Rows are points. Each copy is the shape, with its points in the same order, turned, moved and blurred by noise. Some copies are also mirrored. Which?

Shape, 5 rows:
[[0.09, 0.54],
[-0.27, 0.49],
[0.08, 0.08],
[0.08, 0.05],
[0.13, -0.66]]
Copy 1 (5 x 2):
[[-0.58, -0.36],
[-0.63, -0.01],
[-0.12, -0.29],
[-0.06, -0.28],
[0.61, -0.21]]
Copy 1 is: mirrored
Copy 2:
[[0.54, 0.01],
[0.64, -0.27],
[0.19, -0.06],
[0.15, -0.05],
[-0.54, -0.17]]
Copy 2 is: mirrored
Copy 3:
[[-0.37, 0.54],
[-0.60, 0.40],
[-0.11, 0.21],
[-0.07, 0.18],
[0.35, -0.27]]
Copy 3 is: only turned

Shape, 8 rows:
[[-0.26, 0.09, -0.59],
[-0.14, 0.48, -0.02],
[0.23, -0.42, -0.51],
[0.00, -0.22, 0.63],
[-0.19, 0.69, -0.15],
[-0.25, 0.05, 0.27],
[0.30, -0.12, -0.46],
[-0.24, -0.49, -0.11]]
Copy 1:
[[-0.02, -0.16, -0.58],
[-0.03, 0.48, -0.06],
[0.10, -0.68, -0.04],
[0.52, 0.06, 0.68],
[-0.19, 0.46, -0.19],
[0.30, 0.26, 0.22],
[-0.24, -0.48, -0.06],
[0.46, -0.30, 0.00]]
Copy 1 is: mirrored
Copy 2 (8 x 3):
[[-0.53, 0.11, -0.17],
[0.04, 0.45, 0.13],
[-0.20, -0.24, -0.67],
[0.67, -0.28, 0.13],
[-0.11, 0.66, 0.18],
[0.21, -0.03, 0.23],
[-0.14, 0.07, -0.62],
[-0.07, -0.48, -0.12]]
Copy 2 is: only turned
Copy 3:
[[-0.39, 0.18, 0.04],
[0.18, 0.43, 0.40],
[-0.09, -0.50, -0.21],
[0.89, 0.08, -0.30],
[0.00, 0.56, 0.57],
[0.34, 0.42, -0.06],
[-0.16, -0.39, 0.08],
[0.10, 0.07, -0.57]]
Copy 3 is: mirrored
